Each row is a point. The points of each table are mixes of a few directions, plus a little noise. How many directions does each table use, and how many do they share? Where both have some left over, give the other angles between the two spaces (their principal angles), to ten degrees, smallest first.
In the rows, 128 means zero.

First:
[[ 85 195 144]
 [168  67 113]
 [138 113 124]
 [ 99 174 139]
 [154  88 118]
 [125 133 129]]
Second:
[[127 161 121]
 [128 135 127]
 [131  16 155]
 [127 152 122]
 [127 178 116]
 [128 124 130]]
Directions: first 1, second 1, shared 0; angles 40

First, 8 rows:
[[131 151  99 130 109  91]
 [152 117 143 148 150 157]
 [142  87 156 130 142 165]
 [126 187  83 137 109  74]
 [131 154  77 121  84  57]
 [159 113 142 151 149 156]
 [ 95  85 147  87 110 132]
 [ 87 129 177 119 171 191]]
Second:
[[113 159  35 116  60 136]
 [117  90 189 100 167 137]
 [144 171  57 160  85 117]
 [147 125 125 124 137 118]
 [119 112 145 110 137 135]
 [135 121 198 166 171 122]
 [144  99 153  96 158 121]
 [108 145 123 152 109 137]]
Directions: first 3, second 3, shared 1; angles 50, 60

First (9 x 11):
[[155 119  99 131 101 123 140 147 131 136 139]
 [129 102  84 139 132 176 107 129 140 112 155]
 [222 122  88 129 176 193  43  41 212 143 103]
 [154 118  75 108 112 153 131 154 130 131 131]
 [ 94 140 196 162 113  66 158 125 112 129 143]
 [ 90  94 130 176 120  68 104 132  83 132  72]
 [122 171 160  76 141 138 162 141 126 129 135]
 [ 94 141 145 109 125 125 157 155 105 119 138]
 [ 92 146 174 124 135 109 149 131 112 123 134]]
Second, 9 rows:
[[ 60 136 124  97 140 135 160 159  98 121 121]
 [176  97 225 236  72  44  58 142  52  88 117]
 [157 112 146 173  97 106 112 133 119 115 151]
 [ 97 137 106  93 124 129 170 159 116 137 127]
 [139 139 111 101 132 126 141 130 137 146 108]
 [ 88 125 107 123 162 187 127  99 166 115 169]
 [171 131 116 126 118 119 127 120 146 145 120]
 [168 136  96 109 124 134 140 116 163 153 127]
 [ 97 141 117  95 181 172 117  93 156 131 111]]
Directions: first 5, second 4, shared 3; angles 40

First (11 x 14):
[[125 103 145 102 138 128 112 136 140 153 137  56 127 140]
 [142 166 122 146 126 110 166 121 128  98 108 206 111 121]
 [124 114 106 158  99 167  96 124  95 127 139 137 160 111]
 [147 144 163  95 155  86 168 135 162 132 112 103  87 147]
 [143 111 168  87 147 111 133 141 153 157 127  34 105 149]
 [115 138 123 121 143 110 139 125 142 120 126 156 120 131]
 [170 139 138 156  95 149 138 130 100 121 115 129 127 116]
 [137  98 112 166  80 190  79 129  77 138 144  97 172 108]
 [ 82 124  84 143 132 138 104 116 122 115 144 192 157 118]
 [ 64  98 106  95 164 118  92 125 155 145 156 111 147 140]
 [158 171 139 138 129 100 180 125 135 101 101 188  96 127]]
Second, 10 rows:
[[141 125 138 137 117 136 137 134 135 123 129 138 109 106]
 [138 128 128 129 135 105  96 132 122 134 117 122 157 120]
 [158 149 149 132 136 107  91 136 138 127 105 139 147 108]
 [124 122 155 114  86 150 116 151 127 144 175 121  89  99]
 [135  97 110 146 129 104 115 129 113 132 118 116 156 106]
 [123 136 144 111 115 129 100 140 125 142 150 117 127 126]
 [125 158  84 150 191 101 197  98 142 123  85  89 148 249]
 [117 133 155  96 107 156  87 131 125 117 141 177 121  71]
 [128 108 148 132  85 172 161 140 135 120 161 152  63  79]
 [ 91 124  68 132 179 117 181  89 117 118 101 109 161 216]]
Directions: first 3, second 5, shared 0; angles 30, 40, 60

First, 11 rows:
[[ 91 106  70  85 176 162  79 145 137 138 145  68 116 117 111 159 138  96
   99 152 119 126 120 115]
 [160 147 170 153 125 135  61 157 120 130 154 131 105 159 141  74  25  94
  173  73 148 110 200  57]
 [163 149 176 158 116 127  80 149 120 128 146 143 110 157 143  75  37 105
  173  76 147 113 191  69]
 [114 120 110 118 129 125 156 116 131 127 117 126 138 115 122 151 171 142
  109 151 119 136  98 158]
 [133 131 138 138 109 111 171 111 127 123 112 152 141 122 131 133 159 153
  125 136 125 135 107 157]
 [127 127 131 135 103 104 202  99 128 121 101 159 151 113 128 148 194 170
  113 152 119 142  83 185]
 [131 130 124 117 167 165  11 174 127 139 171  80  91 153 128  95  23  63
  152  89 143 106 200  38]
 [132 130 139 142  94  97 215  94 127 119  96 170 155 113 131 146 198 177
  116 151 119 143  81 191]
 [129 129 133 134 111 113 173 110 128 123 112 149 142 120 129 138 165 153
  121 140 123 136 103 161]
 [112 118 108 118 121 117 185 104 132 125 107 136 147 108 122 161 200 158
  101 163 115 141  78 182]
 [116 121 107 110 157 151  75 148 131 135 147  92 112 132 122 128  99  97
  125 124 129 121 147  96]]
Second (9 x 24):
[[165 145 160 106 122 141 132 116 169 163 137 109 126 171 124 155  96 151
  143 130 120 100 112 145]
 [171 150  80 145 151 118 106 151 144 151 182 108 124 107 136  77  52 112
  141 141 138 102 185 102]
 [165 101 134  91 147 192 126 142 179 145 185  98 106 170 127 182 109 187
  112 153 127  94 133 167]
 [123 136 117 151 102  88 154  80 107 119  87 169 162 107 123 122 153  98
  112 119 123 163  92 146]
 [ 86  61 181 183 109 116 152 121  65  81 109 140 147  94 138  91 141 121
  118 139 151 173 147 126]
 [153 164 118 163  96  66 150  65 110 145  92 149 169  94 130  82  86  80
  125 123 138 155 114 135]
 [132  78 120 167 135 124 152 139 136 105 160 174 152 142 118 139 162 136
  127 134 106 134 121 139]
 [104 180 111  19 145 195  79 144 141 147 104  58  58 133 135 182 144 161
  103 124 146 104 122 133]
 [ 54 138 132 128 145 113 101 193 100  96  97 147 107 133 121 121 208 107
  171  90 103 126 127  58]]
Directions: first 2, second 6, shared 0; angles 30, 40

First, 11 rows:
[[131 134 113 124 107 110 121 127 105 115 132 126 107 127 115 141 123 137
  114 112 134 134 115 138 116 138 121 136 128 140 131 126]
 [140 145 111 121 139 146 114 127 136 110 136 116 122 127 130 144 102 120
  129 134 147 152 109 122 109 120 107 150 130 148 125 123]
 [174 126 123 160 108 130 150 111  79 153 200 159 100 114 108  99 186 101
   95 165 138 109 221 150 203  95 169  87  79 105 141 103]
 [150 140 133 133 130  86 133 126 132 143 109 125 133 136 137 140 104 119
  147 120 114 108 100 160 126 138  94 153 134 162 126 138]
 [134 142 122 119 154 170 119 128 153 126 147 113 141 122 139 128 120 118
  143 148 142 153 140 117 133 111 125 142 117 129 126 120]
 [129 141 132 111  96  52 131 130 108 167 119 109 131 125 126 141 138 157
  163  82  92 106 117 197 147 172 115 166 112 153 138 138]
 [114 132 129 112 128 126 121 132 138 133 121 113 138 126 133 134 126 143
  146 113 120 136 118 134 123 142 126 145 128 130 129 132]
 [104 134 120 103 134 153 112 134 145 117 127 106 137 123 132 137 121 147
  142 116 133 157 116 116 110 137 129 147 129 125 127 128]
 [152 144 129 131 150 139 130 124 144 143 144 121 140 125 141 127 120 109
  147 148 130 130 140 140 146 113 115 144 114 142 127 123]
 [ 79  44 172 184 124 132 162 134 125  92  50 206 125 157 118  87 142 113
   52 146 119  67 114  34  89 112 171   7 202  60 113 150]
 [100 126 122 110 136 164 114 134 144 109 124 115 134 125 130 131 124 142
  130 124 138 155 119  99 107 130 137 130 136 115 126 127]]
Second:
[[124 147 125 102 140 148 118 131 147 147 150 100 148 116 139 130 135 141
  165 126 124 150 144 146 146 133 131 159 104 130 132 121]
 [126 134 127 119 132 135 124 129 135 135 135 118 135 124 133 130 131 132
  140 126 127 136 134 134 135 130 129 139 120 129 129 125]
 [128 127 129 128 128 127 129 129 127 128 128 128 127 127 128 128 127 128
  127 129 128 128 128 127 128 129 129 128 129 129 127 129]
 [137  92 133 176 105  91 148 123  92  93  87 184  92 150 107 124 114 106
   60 134 135  84  96  96  93 118 124  69 173 123 121 138]
 [140  75 137 198  95  74 156 122  75  76  67 208  76 161  97 120 109  95
   27 135 138  64  82  82  76 112 122  41 195 123 117 144]
 [122 154 123  93 145 156 113 131 156 154 160  86 156 111 143 132 138 145
  181 124 123 161 152 151 155 135 132 173  94 131 135 119]
 [125 145 125 106 137 145 118 129 145 144 145 103 143 118 137 131 133 138
  159 125 124 148 143 143 144 133 131 155 108 129 131 123]
 [124 147 125 103 139 148 118 131 147 148 149  98 148 117 140 130 136 139
  165 125 124 151 145 146 147 132 130 160 103 131 131 122]]
Directions: first 5, second 1, shared 1

First (10 x 32):
[[150 163 100 132 194  85 134 154  90 170  57 158 177 171 129  92  68 156
   84 132  65 184 121 132 169 154 134 141 109 145 127 105]
 [159 123 104 154  99 117 101  99  93 107  98  95 170 179 145 127  94  92
   87 156 115  97 141 121 140  93 131 122 134 120 151  82]
 [153 123 107 110 101 123 102 124 111 109 105  85 170 155 135 136 103 137
   97 167 141 150 150 122 141 107 135 123 131 128 133 131]
 [152 132 104 113 121 108 129 142  73 117  83 121 180 172 138 127  79 154
  106 144 101 152 160 123 181 112 145 142 101 112 135 120]
 [ 85 110 170 158 101 173 123  77 224 125 227 126  28  67 122 146 228  52
  170 101 192  37  72 126  32 133  98 109 176 137 117 124]
 [105 139 142  84 132 125 117 130 191 146 159 126 103 128 129 135 178 134
  131 140 170 163  91 119  95 162 118 139 140 146  94 160]
 [128 140 125 101 158 115 147 169 111 144 105 151 142 124 118 119 109 181
  136 122 109 188 141 131 162 151 141 141  99 129 116 158]
 [108 105 154 167 127 170 136 114 167 124 185 135  70  34 106 132 167 108
  168 103 152  88 117 143  73 130 110  94 163 142 139 145]
 [148 130 111 125 148 120 139 162  79 131  90 135 166 119 118 119  75 174
  122 132  95 170 164 137 169 126 142 125 109 127 137 145]
 [ 96 113 153 140  98 149 155 109 139 108 173 149  71 126 135 147 175  90
  180  86 138  51 125 118 121 111 128 144 110  93 128 113]]
Second (11 x 32):
[[ 95 125 142  87  51 118 137  91 134  89 160 123  99 249 173 169 192  69
  157 112 160  46 116  85 152  98 141 190  79  57 104  86]
 [134 134 122 205 133 124 117  69 133 138 127 137 112 165 147 112 131  33
   98 115 101  30  88 119  98 113 110 117 153 132 148  38]
 [149  92 122  89  58 158  94 134 122  74 144  52 160  83 118 159 122 169
  130 180 190 164 185 134 122  91 135 102 149 126 137 193]
 [133 131 121  76 118 118 119 150 129 123 117 110 153 144 129 137 124 170
  120 153 147 188 142 124 145 134 137 140 115 127 111 165]
 [130 139 126 105 159 119 127 154 143 152 117 132 139 107 114 117 120 168
  118 139 131 192 121 136 125 157 127 125 133 153 115 162]
 [112 161 135 129 210 106 142 151 170 193 121 176 108 111 114  95 139 143
  118 109 106 181  75 137 105 190 115 131 137 168 103 135]
 [147 152 110 189 190 104 126 116 114 170  86 159 146 144 129  88  87  98
   84 121  68 115  97 135 124 146 117 113 145 158 143  69]
 [155  98 115 115  64 150  95 117 105  77 130  60 166 110 128 153 110 141
  118 175 167 133 180 131 128  82 134 104 147 122 147 154]
 [109 107 146 113  84 151 143 127 125  96 163 124  99 116 131 155 158 126
  172 111 152  93 150 122 134 107 134 139 111  95 129 145]
 [100 130 148 150 144 134 170 134 120 137 145 180  83 117 127 126 146 115
  173  72 101  82 120 128 140 135 130 144 101 106 128 113]
 [144 139 119 152 193 124 140 164 108 164  96 155 145  65 100  95  81 174
  119 121  86 184 135 156 134 156 125 102 138 163 140 150]]
Directions: first 5, second 5, shared 5

First, 11 rows:
[[ 86 141  66 163 196  22  77 125  59 142 209 249 173 137  55 141  28 196
  122 159 131 178 120 103  83 116 111 104 110 124 202 109]
 [123 138 128 129 106 112 128 102 148 139 145 127 131  92 155 112 113  88
  123 123 142 157 149 118 120 148 142  93 173 124 128 129]
 [108 121 136 117 114 150 129 103 157 128 129 146 116 107 137 116 105 133
  131 108 163 141 143 141 119 154 142 110 122 125 140 135]
 [150 125 144  93 139 132 136 140 147 118 107 101 114 117 134 121 177 121
  129 128 120 129 120 127 143 115 139 128 120 150  99 123]
 [130 112 148 123 136 155 130 143 120 122  94 137 130 141 129 137 158 166
  128 111 133 122 107 126 143 112 136 141  86 127 140 112]
 [124 141 123 100 143  93 135 113 147 121 141 120 114 108 112 111 112 111
  127 146 124 130 141 127 115 124 125 114 149 139 105 138]
 [140 123 139 154 120 150 135 152 100 129  99 110 140 161 135 147 158 140
  126 127 106 100 106 121 146 108 119 156 115 115 131 117]
 [127 126 141 135 112 161 152 129 130 119  97  92 113 155 126 136 131 127
  130 129 115  74 126 142 132 119 108 160 124 113 108 142]
 [141 138 141 116  87 133 140 102 171 137 131  90 120  83 178 104 145  58
  124 117 139 153 155 124 134 156 151  94 187 131 103 135]
 [153 120 108 142 112 170 118 155 130 130 148 103 119 152 134 143 149 109
  144 130 118 120 136 160 143 152 120 158 119 142 115 150]
 [126 125 133 140 142 127 131 144 100 124 108 132 136 156 110 142 134 160
  125 133 114 104 106 120 131 102 115 148 104 119 136 117]]
Second (11 x 32):
[[105 151 147 158 115 141 151 116 119 130 116 123 153 150 188 106 132 148
  127 110 133 161 126 122 128  85 143 121 122  85 141 105]
 [105 131 131  74 167  96 135 140 130 127 129 144 145 116  64  87 101 146
  129 172 132 126 115 121 122 132 136 113 113 129 124 163]
 [176  95  87 126 130 111  81 139 131 131 161 143  84 101  76 190 131  93
  125 130 118  94 140 137 127 187 100 142 147 194 121 132]
 [168 112  87 117 133 137  93 176 125 142 174 121 132 128  91 139 150  94
  144 157 114 136 129 150 149 184 126 143 127 171 119 168]
 [137 126 146 168  91 159 140 100 136 121 100 108 103 135 186 158 147 120
  121  82 129 112 139 129 128 111 121 138 141 115 126  92]
 [ 96 137 169  85 132 139 169 117 148 116  80 106 133 127 118  83 122 146
  126 141 137 105 117 124 128 107 140 121 114  98 112 149]
 [166 111  90 174 115 116  85 126 114 134 167 151 104 121 137 192 134 106
  124 102 118 131 143 131 124 155 107 139 148 164 141  98]
 [108 147 131 135 137 120 137 132 114 132 136 138 160 142 147  99 120 147
  131 135 132 164 122 121 127 101 143 116 117 101 142 125]
 [ 94 140 180 123 114 148 175  92 146 114  67 105 122 132 165 104 127 150
  118 105 140 104 125 118 121  86 136 123 124  86 119 112]
 [109 140 142  88 139 146 153 156 135 132 119 105 163 140 116  68 135 133
  142 163 130 143 114 135 142 123 153 124 106 106 115 173]
 [146 117  98 162 132  92  90 113 111 130 159 165 109 115 122 179 112 125
  118 109 124 131 138 120 112 140 108 126 145 156 147  95]]
Directions: first 6, second 4, shared 2; angles 40, 80

First:
[[103 132 120 151 112 156 104 133 123  93 110 129 121 135 114 154 117 100
  147  98 103 125 104 145 140 170 135 136 133 118 141 119]
 [120  97 148  99 177  92 117 102 136 173 120  82 156 118 131  90 133 146
   88 183 171 160 175 125  93  83  93 168 101 122 107 109]
 [111 117 132 141 138 142 111 115 130 121 124 135 137 133 115 114 131 123
  128 118 117 112 120 144 133 137 127 136 149 113 135 111]
 [162  93 158  53 199  38 157 102 141 233 142  62 164 102 159  65 144 186
   55 242 223 189 222  89  65  16  76 164  67 145  80 130]
 [121 128 128 148 127 151 122 120 130 113 135 159 129 137 114 115 136 127
  139 101 102  90 104 142 146 142 141 114 168 116 142 119]
 [123 159 104 152  74 160 126 163 115  76 114 140  97 134 128 194 108  92
  169  82  93 133  90 130 152 186 153 110 119 137 144 147]
 [145 165 106 158  73 165 149 157 119  83 145 189  95 139 128 166 128 116
  174  68  80  84  74 126 169 171 171  74 164 136 151 152]
 [130 122 134 134 139 134 130 116 133 133 141 150 135 132 121 102 139 139
  126 121 121  99 121 134 136 120 132 118 158 120 133 120]
 [147 153 114 139  92 142 150 150 123 107 142 163 106 132 134 155 128 126
  154  98 106 107 101 120 150 146 154  90 142 139 138 150]
 [133  94 152  77 187  66 130 103 138 198 122  60 160 110 143  85 131 157
   71 213 198 186 200 111  75  56  80 176  75 133  92 117]
 [111 145 112 155  92 161 113 147 120  81 112 137 109 136 118 172 113  95
  158  86  94 125  95 140 148 181 145 122 131 126 145 132]]
Second (11 x 32):
[[167 102 126 120  68 159  93 100 130 116 131 108 156 141 152 161 120 122
  162 183 126 141 131 139 124 176 101 145 149 135 127 135]
 [162 128 124 102  74 122 126 131 150  93 123 120 140 145 122 136  93 131
  153 102 150  78 120 143  84 170 183 193 124 127 192 109]
 [102 104 151 212 182 112 103 110  89 145 117 124  98  64 167 130 140  85
  143 177 125 190 120 122 188  87  39  71 138 126  59 174]
 [199 138 139 174 103 131  91  99 115 105 113  83 121  93 167 146 107  84
  151 190 131 144  82 130 120 166  81 138 178 136 132 155]
 [142 182 103 119 147 113 161 125 149 119 113 120 147  99 113  75 139 164
  118  85 123  88 106 128 124 148 150 131 131 148 160 127]
 [152 171 122  59 110 167 145 125 127 143 143 124 139 182 114 147 172 147
   63 176  72 162 110  94 111 132 134  95 174 120  98 103]
 [ 88 108 121 122 143 140 132 121 125 150 135 147 145 127 128 121 156 152
  131 133 115 150 158 129 164 114 103  95 111 132  90 134]
 [ 79 135 113 124 200 127 156 186 145 174 155 152 108 171  70  93 121 154
   80  39 153  96 178 133 117  76 160 118  73 140 146 108]
 [105  83 132 127  95  96 127 148 148  95 123 150 128 131 118 130  76 128
  183  55 183  62 156 161 101 139 199 205  72 118 197 112]
 [104 193 148 129 186  74 181 140 107 117 105 144  81  87 121 101 156 113
   72 107  97 138  68  89 131  70 162  95 151  99 112 121]
 [107  64 131 121 101 165  94 124 124 150 151 138 144 168 135 167 128 127
  150 163 133 159 180 140 144 130  96 122 110 127  97 130]]
Directions: first 3, second 6, shared 0; angles 60, 70, 80

First:
[[105 126 128 175 106 131 132 152  78 165 104 131 146 120 115 135 171 162
  116 123 138 174 103 128 115  81 119 117 109 141 146 142]
 [142 128 118 135  98 165 133  76 133 108 148 121  69  80 142 124 109 101
  116  90 103 101 171 164 164 127 114 138 119 146 118 138]
 [139 129 131  95 152 115 124 127 159 110 138 128 133 147 132 125 105 113
  139 142 129 105 132 117 126 159 138 132 143 114 120 116]
 [149 129 120 113 113 157 130  75 154  96 154 122  72  93 145 121  93  92
  123 100 103  86 174 158 163 147 120 141 129 137 112 130]
 [102 126 136 155 136 102 127 184  90 168  97 135 186 160 109 136 172 171
  129 154 154 180  78 100  92  97 133 113 122 123 148 130]
 [105 127 140 135 157  85 123 197 106 163  97 136 204 182 108 135 165 171
  139 171 161 174  69  85  82 115 142 112 132 111 146 120]
 [120 128 135 118 152 100 124 164 129 139 116 133 169 164 119 130 138 144
  138 156 145 143  99 102 103 134 139 122 136 114 134 119]
 [162 130 114 106 100 178 132  39 169  76 171 117  33  66 156 117  72  68
  119  79  87  60 205 179 186 157 114 150 129 144 102 133]
 [132 130 142  71 193  73 116 175 171 118 125 134 191 202 122 127 111 130
  157 185 152 118  94  78  91 178 157 125 159  91 124 100]
 [123 126 117 177  74 174 138  90  90 138 129 123  76  66 133 129 144 128
  104  80 108 138 155 169 158  84 104 130 102 159 132 152]]
Second:
[[133 128 123 129 117 143 130 106 132 119 136 126 104 109 133 127 120 116
  124 113 118 116 147 142 143 128 123 132 125 135 123 132]
 [115 128 137 125 153  96 124 173 121 147 110 133 179 169 115 132 146 152
  137 160 150 152  90  97  97 127 140 119 135 113 137 119]
 [145 127 116 134  94 172 134  66 137 103 152 120  57  73 145 123 103  95
  115  83  98  95 179 171 170 128 112 140 118 148 115 140]
 [111 129 140 123 164  83 122 193 119 154 102 137 200 186 110 133 154 162
  142 173 157 163  74  84  85 127 144 116 137 108 141 117]
 [100 129 148 118 187  54 119 234 113 172  86 142 249 224 100 137 169 184
  152 203 179 186  40  56  56 127 156 105 144  93 150 109]
 [141 127 118 133 100 163 132  78 135 108 147 121  72  83 142 125 108 102
  117  92 103 102 171 163 162 128 115 138 122 143 118 136]
 [135 128 124 131 116 144 129 105 131 120 137 125 103 108 134 126 119 116
  123 114 118 117 146 144 144 128 123 132 125 136 124 131]
 [144 129 117 135  94 170 134  69 137 104 150 120  60  75 144 123 104  95
  115  85  99  95 179 169 169 129 113 140 120 147 115 139]]
Directions: first 2, second 1, shared 1
